Each row is a point. Any point is a mix of the corners, with weights that add up to 1. It lies inside the corners' shape when no weight is negative. Is each point inside? If not, which corners have a negative weight?
In the rows, 128 means zero.

Corners:
(1): [129 169]
(2): [ 94 111]
(3): [155  88]
Points:
[120  84] => outside (1)
[106 152] => outside (3)
[ 96 147] => outside (3)
[113  87] => outside (1)

Corners:
(1): [143 152 165  93]
(2): [147 167  98 136]
(3): [160 121  99 112]
(4): [113  94  95 184]
(5): [ 82 133 179 100]
Points:
[107 136 144 120] => inside
[101 112  98 180] => outside (1, 3)
[127 105 114 158] => outside (2, 5)
[104 127 179 109] => outside (2, 3)

Corners:
(1): [127 131 184 111  77 144 140 145]
(2): [137 135 176 142 133 154 130 185]
(3): [104 123 115 133 103  86 124 185]
(4): [142  86 157 111  97  57 112 206]
(5): [ 92 145  16 180 126 140  74 103]
(6): [153 108  64  81  93  91 112 198]
(7): [111 127 176 185 143 174 158  98]
(8): [105 122 139 115 135 138 111 161]
(9): [118 152 170 145 141 104 130 150]
Points:
[104 136  72 165 123 137  98 121] => inside
[120 123 152 120 109 126 123 161] => inside
[124 125 146 131 117 104 119 164] => inside
[134 116 129 120 102  88 112 189] => outside (7, 8)
[127 117 165 120 114 102 129 179] => outside (5)
[129 125 138 140 117 119 122 154] => outside (3, 8)
[110 138 104 144 114 140 118 127] => outside (2, 4)
[136 120 118 102  86 130 110 168] => outside (3, 7, 9)
[137 116 172 131 131 120 135 172] => outside (1, 3, 5)

Corners:
(1): [124 113 154 124 138 139 107 195 128 141 181]
(2): [110 135 214 179 124 169  80 125 105 146 132]
(3): [139 102  90 139 146 107 153 135  90  85 178]
(4): [136 150 145 157 149  83 159 213 135  36 106]
(5): [126 129 104 138 106 119 108 119 109 151 104]
(6): [145  87 100 114  67 143 160 147  58 134 146]
(7): [183 158 165 124 168 111 131 208 103  70 132]
(8): [131 125 110 146 133  69 179 103 111 158 163]
(9): [125 110 152 137 178 157 128 163 101 121 123]
(10): [110  90 159  89  84 133 134 121 201 175 142]
(11): [171 107 158 165 105 119 117 154 122 158 128]
(12): [197 183 171 159 143 174 140 187 136 117 152]
Points:
[139 138 138 140 145 112 144 136 132 114 139] => outside (1, 6, 11)
[137 120 162 142 129 147 112 163 121 128 136] => outside (8)
[158 122 133 136 119 129 132 151 123 144 138] => outside (2, 4)
[131 110 155 123 128 115 137 160 133 122 147] => outside (5, 12)
[139 124 157 135 139 129 136 168 127 115 143] => outside (5)

Corners:
(1): [197  87 103 149 157 149 121 168 139 188  79 171 114 189]
(2): [169  82 133 169 150 155 129 182 114 203 113 156  98 117]
(3): [ 61 160 164 126 132 122 115 149  84  90  79 122 160  62]
(4): [ 75 144 156 171 140 107 106 182 143  54 148 182 162  88]
(5): [ 95 109 151 131 138  55 112 158 135 126 106 168 139 112]
(6): [188  79  90 120 142 139 143 108 127 168 137 101  69 140]
(7): [ 77 149 204 182 106 153 182 168  85 105  93 140  90 124]
(8): [101  77  81 158 143 163 137 167 109 167 116 129  92 154]
(9): [114 156 106 105 100  72 113 152 129 103 176 140 184  98]
(10): [126 129 127  44  91  97  55  96 158  98 170 109 171 150]
(11): [154  91  98 141 116  93  87 107 139 157 155  84 138 176]
(12): [181  85  70  95  72  83  72 140 138 130 145  91 116 144]
(13): [ 85 178 157 145 155 129 126 182 171 104 132 138 138  93]
(14): [132  81  91 101 106 135 139 139 161 133 131  87 173 134]
(15): [128 106  76  95  62 114  71  82 199 130 120 117 135 128]
Points:
[144  98 112 145 124 128 123 152 142 155 121 134 118 135] => outside (3, 10)
[134 112 105 122 109 115 104 134 149 137 128 131 136 129] => inside
[114 124 143 129 123  98 107 149 136 112 135 115 136 117] => outside (1, 8, 9, 15)
[142  94 119 141 133 146 126 140 136 167 100 127 112 155] => outside (4, 9, 12)
[128 104 112 119 108 113 104 132 134 131 129 126 134 136] => outside (13)
[136  99 119 137 116 117 115 142 136 140 128 134 124 142] => outside (3, 13)
[122 102 119 128 124 106 117 146 139 137 124 128 139 130] => inside
[105 130 127 140 125 121 122 163 132 106 114 143 134 106] => outside (2, 10, 11)
[106 110 103 103  96 120 112 117 129 107 140  91 150 124] => outside (1, 2, 5, 13)

Corners:
(1): [136 177 155 131 111 126 117 113 109 155 143 125 134 152 152 126 160 172
 128 126]
(2): [161 137 144 144 165 130 127 131 125 106 124  77 141 147 189 190 133  90
 151 128]
(3): [128 147 199 150 175 129  93  98 116 160 175 111 146 142 116 134 161 164
 142  99]
(4): [126 128 136 148 152 145 112 142 135 106  83 131 173 144 122 137  89 100
  73 111]
(5): [185 156 156 151 117 128 141 122 109 125 180  91 127  84  56 166 109  67
 123 107]
(6): [151 139  62  88 142 128 138 177 174 112 117 137 133 119 172 134 120 180
 116 128]
(7): [119 121 132  90 164  94  83 120 135 156 183 106 150 136 103 132 161  97
 175 159]
(8): [114  83 104 138 129 163 159 130 142 137 103 149 137 139 105  78  94 120
 137 122]
(9): [213 121 113  69 105 132 110 178 125 126 133 118 153 123  79 142 127  94
 136 133]
(10): [136 132 127  91 122 131  99  87 127 163 133 143 125  98  61 106 129 120
 145 146]
(11): [ 70 111 101 137 154 119 142 108 133 172  88 159 124 115 106  59 160 138
 138 154]
(12): [143 102 108 117 141 104 138  88 124 119 140 148 128 127  94 156 116 112
  98 158]
(13): [140 100 112 114 163 107  84 138 123  95 146 165 167 118 106  99  95 138
 121 150]
(14): [104  99 100 118 167  76 145 124 117  91 127 128 123 125 160 135 103 136
 121 114]
(15): [176 175 124  67 168 125 151 139 134  98 148 130 139 119 167 184 157 138
 112 154]
(16): [124 144 111 173 153 172 113 153 122 104 140 126 129 164  74  88 123 142
  65 121]
(17): [120 148 137  97 132 156 117 122 105 249 125 188 110 118 128  82 145 199
 164 110]
(18): [134 123 125 136  61 139 123 179 130 122 111 144 129 116 149 140 149 110
 128  91]
(19): [ 67  89 155 167 126 164 139 137  86 143 154  88 139 129  91 147 153 136
 151 142]
(20): [115  75 172 170 124 138 147 141 120 143 149 101  99 116 101 107  69  71
 133 108]
(21): [130 120 114 106 126 131 128 157 129 136  95 171 133 137  92 104 116 121
 151 150]
Points:
[134 129 132 127 135 126 123 129 120 133 141 125 131 122 111 131 127 123
 126 126] => outside (8)
[134 131 126 126 137 132 117 133 125 136 132 132 141 131 113 123 133 137
 127 126] => outside (15, 20)
[120 114 133 120 156 141 131 126 122 148 160 122 123 111  88  99 120 134
 134 133] => outside (1, 2, 4, 12, 18, 21)
[132 129 124 131 143 137 122 135 122 133 133 129 132 135 115 120 127 132
 122 125] => inside
[126 122 133 130 131 129 127 130 123 142 130 130 130 127 116 116 127 124
 130 129] => inside

Corners:
(1): [122 156 100 108 156 115 143 133 103 104 128 142 151 139 143 144 141  99
 112 145]
(2): [ 94 156 164 154 134 137 135 101 135 145 172  96  98  84 158  89 153 148
 141  68]
(3): [136 142 148 149  93 134 135 180 150 146 141  82 148 131  76  82 163  93
 162 138]
(4): [ 88 110 166 137 118 146 165  81 111 130 118 150 133 163 174 153 137 116
 152 146]
(5): [174 124  93 120 100 121 181 106 149 125 147  61 102  77 126 159 121 168
 103  73]
(6): [184 169  89 170  90 130 120 183  76 196 148 138 104  68 152 113 120  90
 184 142]
(7): [124 116 175  83  78 143 147 143  87 176 187 155  59 113 194 140 140 122
 181 109]
(8): [ 73 152  87 167 175  84  96 144 167 124 180 122  76 136 144 145  80  95
 128 149]
(9): [163 176 140 125  84 154 106  87 154 134 112 128 150 129 149  80 105 137
 139  91]
(10): [112 110 174 104 118 153 146 146 155 118 110 101 107 154 127 138 176 154
 123 138]
(11): [113 139 124  90 104 109 187  87 165  85  74  67 151  93 146  85 162 177
 126 104]
(12): [ 81  67 159 133 124  69 136 139 190  97  86 137 114  85 117 163 104 150
  98 136]
(13): [ 84 155 127 160 107 124 165 164 112 119 181  49 132 142 158 119 145 154
 141  80]
(14): [156  93  84 145 142  70 143 111  72 110 190 165 102  81 157 162  89 131
 132 171]
(15): [159  94 143 105 120 144 180 193 105 132 175 127  87 122 120  90 147 121
 138 143]
(16): [188 116 122  92 134 103 132 192 137 156 168 146 113  92 150 136 104  91
 165 156]
(17): [120 109 100 142 120  85 176 100 109 104 144 120  85 145 178 157 146 118
  97  87]
(18): [ 76 162 111 192 177  62 116 140 156 164 146  97 112  78 136  97  98 121
  97 149]
(19): [141 144 108  94 142 131 109 100  69 154 158  96 125  98 182 135 125  92
 149 129]
(20): [103 165 108 106 153 132 161  90 119 155 124  95 138 161 138 131 166 158
 118  74]
(21): [159 183 155  86 130 126 144  94 167 119  93 132  76 111 112  76 116 175
 162  83]
Points:
[119 124 130 115 135 113 126 126 114 123 133 142 114 120 156 143 132  98
 146 156] => outside (5, 9, 13, 15, 18, 20)
[134 136 126 127 128 119 133 131 123 143 147 131 105 111 146 129 124 119
 140 126] => outside (11, 13)
[129 136 113 130 143 106 141 125 131 128 135 118 112 108 136 126 127 122
 127 131] => outside (7, 9, 13)

Corners:
(1): [114 146 144 135 131 113 130 153 104 110 106 135 135  75  74 162 134 155
 171 129]
(2): [109 136 147  64 148  66 152 169 210 125 124 157 164 152 116 138 121 125
  98 140]
(3): [135 152 145 160 157 163 137 168 117 141 113 136 135 126 132 145 122  80
 126 120]
(4): [135 134 101 173 128 158 149 120 124 125 114 201 152 132 167 152 147  63
 127 125]
(5): [119 119  84 105 151 138 104 129 122 125  99 119 111 157 145 145 103 166
 135 169]
(6): [145 122 114 111  98 127 120 134 192 185 151 126 147 143 153 172 139 128
 145 175]
(7): [112 118 117 139 127 135  93 101 137 134  99 126 125  97 151 131 149 156
 113 127]
(8): [112 128 141 156 144  75 147 119 114 121 140 128 129 112 116 130 126 141
 156 126]
(9): [154 126 134  78  96 132 126  89 116 121 121 144 165 106 133 125 109 178
 114 157]
(10): [157 130 135 146 146 145 139 128 110 163 101 158 117 146  70 122  93 119
 121 124]
(11): [110  84 116  78 171 129  88 210 111 152 126 138 106 127  87 136 101 181
 109 174]
(12): [145 109 139 163 141 142 115 108 134 118 106 128 123 157 146  81 105 144
 162 117]
(13): [119 125 127 104 160 123 176 149 116 134  83 142 133 156 147  96 113 114
 109 158]
(14): [115 132 129  98 102  94 181 107 171  92 127 131 128  90 160 167 139 124
 116 121]
(15): [127 107 137 122 148 142  94 104 116  96 121 129 129 125 153 155 105 178
 116 249]
(16): [137 129 153 139 139 134 133 108 120 104 104 126 137 110 133 156 140  89
 126 150]
(17): [166 113  87 158  93 135 110 117 117 139  97 133 128 165 125 105 114 168
 127 134]
(18): [122 118 133 151  71 140 151  95 142 105 138 123 145  16 148 125 128  99
 113 127]
(19): [126 159 114  89 113 138 159 118 136 124 138 133 117 120 113 141 156  96
 110 162]
(20): [107  98 119 153 139 114 207 106 117  86 131 121 159  84 166 159 125 146
 118 117]
(21): [218 126  96 145 153 163  97 111 107 157 133 131 109 148 147  95 120 165
 116 148]
Points:
[142 128 128 132 118 125 140 109 134 120 128 125 134 110 133 135 123 138
 129 142] => outside (4, 7, 11, 13)
[133 123 120 119 129 129 132 121 130 124 119 133 136 121 141 137 123 142
 125 152] => outside (10)
[133 125 124 125 136 128 133 131 134 130 119 138 133 129 135 132 121 129
 121 144] => outside (1)
[133 124 126 124 137 130 138 125 134 126 123 140 134 121 142 135 124 124
 118 147] => outside (1, 17)
[133 125 125 135 133 131 145 131 116 127 118 134 130 118 126 136 125 123
 133 135] => outside (2, 7, 15)
[123 113 115 115 143 130 121 141 125 129 115 132 124 126 129 137 116 151
 123 152] => inside
[125 121 123 107 136 120 141 120 139 126 120 138 133 120 139 143 123 135
 111 160] => outside (1, 3, 12, 17)

Corners:
(1): [135  89  73 122 141 127 123 122 165 109 134 142 160  94  52 135  74 133
  60 122]
(2): [123  75  45  80 137 114  77 121 151 135 140  83 154 120  53 101  99 168
  68 153]
(3): [ 86  99 111 108 173  99  78 171 142 135 175  99 100 165 110  90 132 179
  87  59]
(4): [153 167 108 137 132 142 140 106 165 128  64 173 144 105  90 170  86 110
 137 101]
(5): [109  98 151 142 134 141 111 154 112 127 143 175 131 112 167 138 166 181
 130 103]
(6): [145 143 133 186 107 132 125 164  94 159 145 156  75 136 135 141 123 168
 152  99]
(7): [121 145 178 131  99  84 103 147 106  85 117 155 128 158 133 100 157 213
 136 126]
(8): [142 167 156 135 105 148 190  76  94 100  93 162  90  63 163 159  92  84
 194  98]
(9): [119 156 145 204 123 162 165 124 129 107  62 159 126 108 156 139 113 126
 112 130]
(10): [161 178 147 152 128 178 199  96 139  80  96 162 104 114 170 156  82 121
 202 131]
(11): [104 135 169 140 141  82  97 173  91 133 147 156 119 113 142 149 146 198
 147 125]
(12): [119 136 173 164 114 117  80 142 113 133 176 156 113 147 168 133 153 161
 132 105]
(13): [108 142  57  96 155 142 146 125 164 133 124 111 186 102  89 103 135 137
  55 152]
(14): [122  83 113 119 156 125 101 122 184 132 129 151 154 107  60  98 102 134
  33 161]
(15): [193 138  98 155 114 148 166  88 187  99  86 132 152  53 126 116  50 110
 130 135]
(16): [ 60 121 125  76 118 121  88 172  96 137 153 132 152 142 105  66 130 183
 118 100]
(17): [159 130 104  93 128 147 146 106 128  68 118 104 126 118  98  93 116  65
 126 110]
(18): [118 146 177 106 108  81 122 178 138 106 144 159 106 148 163 137 119 154
 152 125]
(19): [133 123 131  94 160 139  81 151  97 155 140 120 159 142 131 106 142 183
  39  99]
(20): [127 159 140  99  97 146 136 116 127  88 127  91 114  97  95 127 138  99
 155 119]
(21): [125 122 172 163 114 111 157 177 115 140 160 130 150 164 150 160 160 174
 161 108]
Points:
[119 127 111 109 136 130 116 129 145 111 124 131 147 114 105 108 121 143
  94 128] => outside (6, 8, 21)
[122 119 134 131 129 127 122 142 127 123 136 145 133 121 131 131 131 157
 121 113] => inside
[130 131 139 134 124 125 125 136 129 118 129 141 127 121 128 126 119 150
 129 116] => outside (13)
[132 133 132 128 129 126 118 136 125 122 127 138 134 122 126 121 123 154
 112 115] => inside
[129 137 138 128 122 129 136 131 131 110 121 141 138 116 126 131 121 142
 130 126] => outside (3, 6)

Corners:
(1): [ 75 140 112 130 150  78  75 114  89 173 111  72 144 144 121 201 142 144
 111 150]
(2): [125  93 202  77 167 135 159 107 113 161 115 139 143 151  89 187 137 157
  81  79]
(3): [135 164 117 189 132 118 112 100 101 145 157 191 135 142  75 110 165  94
 119 126]
(4): [ 95 188  88 125  98 118 148  69 115 124 144 136 146 165 128 101 204  99
 167 108]
(5): [ 97  91 168 120  45 130 152 156  97  98 142  74 123 135 102 131 105 132
 152 117]
(6): [105 143 167 181 169  93 151 130 101 122 104 106  37 171 175 124 141 117
  83 123]
(7): [137 108 143 103  81 150 163 179 146 110  92 106 139 131 119 136 170 101
 135 147]
(8): [190 140 140 144 149 123  80 126 147 117 153 177 146 143 126  93 182 142
  84  97]
(9): [104 163 171 137 120 201 123 136  48  80 177 108  99 176 191 123  99 122
 134  94]
(10): [ 82  68 136  88 166 101  67 174 172 120 128  92 177 122 109 160  82 129
  85  90]
(11): [174 126 114 134 118 103 173  77 114 135 143 156 136 172  92 141 126 112
 134 169]
(12): [113 113 100 141 110 127 149 118 127 145 114 167 123 179 101 141 179 145
 102  98]
(13): [134 140 161 128 158 143  99 100 140 151 110 172  89 149 104 139 183 119
 145 111]
(14): [163 132 196 166  96 130 129 118 108  84  73 170 111 151 101 127 118  81
 109 167]
(15): [139 138 131 133  96  98 167 139  91 127 118 146 115 123 167  52 132 124
 123 177]
(16): [ 83 145 154 150  77 120 159 157 124 138 109 108 159 141 155  93 147 118
 188 131]
(17): [133 196 130 153 202 103  29 115  59 157 177 132  96 233 112 163 131 140
  75 128]
(18): [ 94 184 168 167 106  93 156  90 117 151  99 149  87 119  74 149  81 123
  88 145]
(19): [ 84 124  98 130 144  58  82 165 131 114 142 125 145 144 108 191 148 108
 133  57]
(20): [148 109 133 147 169 129 153 173  80  75 113 101 135 132 118 115  92 187
  79 115]
(21): [157 106 124 112 146 136 109 127 121 178  83 132 186  99  88 100 118 142
  68  62]
Points:
[125 143 143 136 124 115 122 121 114 131 125 136 126 145 120 126 141 115
 118 121] => outside (12, 20)
[123 134 140 145 134 114 128 129 113 130 118 131 119 147 120 129 141 119
 108 114] => inside
[122 132 152 137 128 124 117 131 108 116 123 131 124 153 120 138 126 118
 112 119] => inside
[120 140 124 135 133 119  85 127 102 133 135 124 132 156 120 136 138  93
 125 124] => outside (2, 8, 12, 16, 18, 20)
[123 130 143 131 121 126 144 120 120 142 110 132 133 127 111 120 132 130
 108 116] => outside (14, 17, 19)
[128 143 146 132 155 114 108 126 110 132 132 136 125 158 115 138 129 126
 101 116] => outside (1, 5, 12)
[135 142 130 132 122 133 124 109 110 125 134 144 136 157  97 143 153 123
 120 111] => outside (6, 10, 15, 16)
